Each row of a before or after table is a point. The points were changed in one or more steps. Then noise was added and the rows were shuffled. The steps act on columns, c1 being the first. Name the steps. A step turns or swaps two columns, mirrors them in a line or flattens them onto one, adds a multiple of one to another, or multiplies or shifts one. Angles are multiples of 10 degrees, from the lower column toward the higher: turns from -170 to 170, lines from 10 to 170 but not 90. Use the fewest steps. Two steps may share a column if one is a turn and the other turns, adds or multiplies; they go together, in the order done. Otherwise the lowest column goes first.

Before:
[[  9  28]
 [-54  16]
 [ -1  29]
 [ 14   8]
 [-11 -30]
 [  8  27]
 [ -9  30]
 [  7  29]
 [  9 -11]
 [  3  27]
 [-66 -59]
 [  6  11]
 [  8  16]]
After, 13 rows:
[[-10 -17]
 [  9  49]
 [ -8  44]
 [ -6  46]
 [ -8  25]
 [ 11 -49]
 [ -3  43]
 [ -6  18]
 [-14  13]
 [ 54  25]
 [ 66 -95]
 [  0  46]
 [ -8  43]]
Steps: multiply c1 by -1; multiply c2 by 1.6

Before, 14 rows:
[[-30  28  19  -1]
 [ 21 -29  18   4]
 [-23  48 -46  22]
 [ -8 -16 -30 -40]
 [ 12 -58  22 -15]
 [ 29  -5  21  -5]
 [ 45 -19   1  40]
 [  2 -16  17 -41]
 [-30  13 -40  28]
 [  7 -18 -12  68]
 [ 10  31 -10  -4]
 [-51  21 -39  16]
 [  2  -8  30  19]
 [  9 -22 -41  38]]
After, 14 rows:
[[   2  -30  -25   33]
 [  -8   96   48  -11]
 [  -1  -32   20  -67]
 [   2   61    7    4]
 [   5 -116  -27   13]
 [ -12   27   43  -20]
 [ -13   55  -20   -3]
 [ -22   42   39   -9]
 [  17  -39    7  -41]
 [  10  -10  -23    4]
 [   5  -44   44  -33]
 [   1  -14  -27  -26]
 [  -3  -34   22   43]
 [   9  -58  -20   -7]]
Steps: multiply c1 by 0.4; multiply c2 by 2; turn c3 and c4 by -170 degrees

Before, 11 rows:
[[  5 -17 -18 -38  -4  18   4  17]
 [ 33 -55  46  -2 -16 -23 -76  30]
 [ 30 -39 -26  -7  38  17  15 -25]
 [-50  38 -40  -2 -32  10   4 -22]
 [ 18 -31  -4 -32 -34 -15   0  18]
 [-20 -12  12 -33  27 -15  -9 -30]
 [  4  41  29  29  33   9 -17 -17]
 [-55  19  29  28  22  -9 -40   3]
 [-10 -15   0 -15 -41   1 -33 -31]
 [ 11  19 -47   8 -61 -27   9  26]
 [ -6 -38  31  13 -64  -3  -9 -26]]
After, 11 rows:
[[   5   23   -4  -45  -34  -17  -31   17]
 [  -6   55  -48   19  -61  -29  -28   29]
 [  -4   27   -3  -20  -42    3   10  -27]
 [  42  -52  -28  -29   39   19   50  -26]
 [ -59  -21   27   30   26  -14  -47   10]
 [ -37   54  -37   31  -29    9   38  -20]
 [ -33  -12   11  -33   29  -11   37  -31]
 [  16  -32   45  -38  -17  -27 -122   29]
 [  22   11  -17  -40   -6   22  -17   15]
 [  10   -6   27   50   32    8    7  -17]
 [ -12    9   33  -18  -61   -4   27  -29]]
Steps: add 0.7 times c6 to c1; turn c2 and c4 by 40 degrees; add -0.7 times c5 to c2; add -1.5 times c8 to c7

Before:
[[ 14  34 -16  -6   6 -43  -4 -38  -4]
 [  0   8   0 -27  42 -47 -34  15 -43]
 [-34  40  -2 -21  14   3 -75 -14 -24]
 [-19   0   9 -43   1  81   4  48  -6]
 [ 17  40  -9 -35  32  29   2 -42 -70]
 [-27   3 -35  21  17  40 -23  15  24]
 [ 19  10 -30  -1   7  34 -30 -33  -4]
 [ 12  19 -23  -1  18  39 -37   0  36]
 [-27 -22  27 -28  13  19 -24 -15  21]
 [-21  33 -62  -9   6  12 -42 -24   2]
 [ 43  35   7 -21  -3 -14 -13   5 -17]
 [ 16 -28   6 -18 -32 -48  -9 -28 -12]
 [ 10 -48  23  71 -55  55  51   6 -17]
 [-72   9   2  26   6 -80 -17 -22  17]]
After, 14 rows:
[[ 31   9 -24  10  48  33  21  -2 -17]
 [ -4  -9  39  25 -14   3 -87  40 -22]
 [-15   0   4  43 -23  59 -74  -9 -28]
 [ 16   0  35  17   8  10 -10 -38 -23]
 [-28 -33  -2 -22 -28 -34 -41  17  21]
 [ 39 -32   6   5 -17 -32 -35  -1   0]
 [  1  30 -16 -21 -18 -14 -37  29 -27]
 [-49   8   4   8 -29 -76   4 -10 -44]
 [  7 -25  16 -37 -31 -30 -55 -12  -2]
 [ 40 -21  31   3  10  46 -11   8  -6]
 [-16   1   9 -17  21  75 -24  75  27]
 [ 45 -17  39  70 -40 -17 -34   7 -35]
 [ 13 -67  22   1  -9 -10 -49  32  -8]
 [ -1  30 -43  15  32 -69 105 -10  72]]
Steps: mirror c1 and c8 in the line at 150 degrees; mirror c2 and c3 in the line at 50 degrees; turn c4 and c9 by 90 degrees; add -1 times c5 to c7; turn c5 and c6 by 160 degrees

Before:
[[ -18    8  -30   -3   31  -13    6  -12   -2   96    1   42]
 [  12   84    1    8   38  -12   27  -16   25  -19   19   44]
 [  48   13   28   -1   14  -15   -3  -39  -18    8   10   17]
 [ -15   26   18   16  -46   33    2  -23   16   -9   -3   24]
 [  19   37  -13    1  -25   13   24   15  -12  -27   -8   23]
 [   3   24   -1   10   21  -35  -15  -11    9   -9   42   31]
 [ -21    9  -30   25   26   -1   31  -36  109  -19    2  -26]
 [ -32   17   22  -11   10   38   30  -33  -22   10   -1  -32]
 [  22   14  -23 -121  -39  -27   24  -47  -14   43   -4  -38]
 [ -18   19   26  -12   23  -26   16   -2    5   83   -2   -9]
 [  14   29   22  -21    6   26  -28  -31    0   11    0  -46]]
After:
[[  49   -8   26   -2   10  -37   -4  -22   21   -3   10   15]
 [ -14   26   17   16  -32   11    1  -38   15   -4   -3   26]
 [ -32  -12   22  -11    9    8   31  -50   25    7    0  -33]
 [  20    8  -14    1  -17   20   23    4   38   -3   -8   26]
 [  14   15   22  -20    5   -2  -29  -40   27    7    0  -48]
 [  11   63    1    8   26  -20   27   -5   60   -9   20   46]
 [ -17    4  -30   -4   23  -18    5   -1    8   -4    0   25]
 [   2   20    0   10   14  -33  -15   13   18   -7   41   31]
 [  23   -5  -22 -120  -28  -51   24  -18   19    7   -4  -44]
 [ -18   14   25  -12   17  -19   15   16   15    4   -3  -23]
 [ -20  100  -29   25   18  -24   31  -28  -45    2    1  -20]]
Steps: mirror c2 and c9 in the line at 30 degrees; multiply c5 by 0.7; turn c6 and c8 by -40 degrees; flatten c10 and c12 onto the line at 100 degrees
